Each point is reached from the start by the listed moves, each made once or not at all, plus a little noise. Is the number of moves made odd or even? Then give how often each move was made.
(in the rows, 128 means zero)

Moves:
(1): [194 115 141]
(2): [144 189 111]
(3): [122 145 181]
Start: [129 147 144]
Points:
[210 197 140] -> even (1, 1, 0)
[139 225 180] -> even (0, 1, 1)
[195 134 157] -> odd (1, 0, 0)
[129 146 144] -> even (0, 0, 0)

Moves:
(1): [175 125 133 124 117 120 136 124 115 144 135 129]
(2): [124 172 136 122 131 125 136 115 124 136 141 129]
(3): [116 132 188 142 117 126 120 128 133 139 123 117]
(4): [129 133 118 165 141 132 134 129 125 133 122 128]
(5): [142 126 139 113 187 126 125 134 133 130 122 125]
(6): [141 145 127 118 126 195 126 135 129 125 141 108]
(7): [118 117 135 135 126 141 178 118 126 119 128 127]
(8): [133 142 132 129 126 120 136 171 124 129 126 138]
(9): [145 140 117 135 118 123 128 117 200 126 125 147]
(10): [120 119 128 117 120 138 135 128 131 178 117 138]
(11): [126 116 119 141 133 126 128 140 139 144 202 129]
Start: [139 105  98 130 135 143 129 142 151 158 116 138]
Points:
[170 150 172 135 108 212 200 177 147 249 204 130] -> even (1, 1, 1, 0, 0, 1, 1, 1, 0, 1, 1)
[138  90  74 182 132 163 193 137 232 218 171 165] -> odd (0, 0, 0, 1, 0, 0, 1, 0, 1, 1, 1)
[150 131 143 186 125 220 175 127 223 160 113 126] -> odd (0, 0, 1, 1, 0, 1, 1, 0, 1, 0, 0)
[196 173 152 189 118 200 201 166 212 200 206 137] -> odd (1, 1, 1, 1, 0, 1, 1, 1, 1, 0, 1)
[146 104 159 122 177 214 124 167 175 231 180 115] -> odd (0, 0, 1, 0, 1, 1, 0, 0, 0, 1, 1)
[209 134 176 117 169 192 131 193 145 183 121 115] -> odd (1, 0, 1, 0, 1, 1, 0, 1, 0, 0, 0)
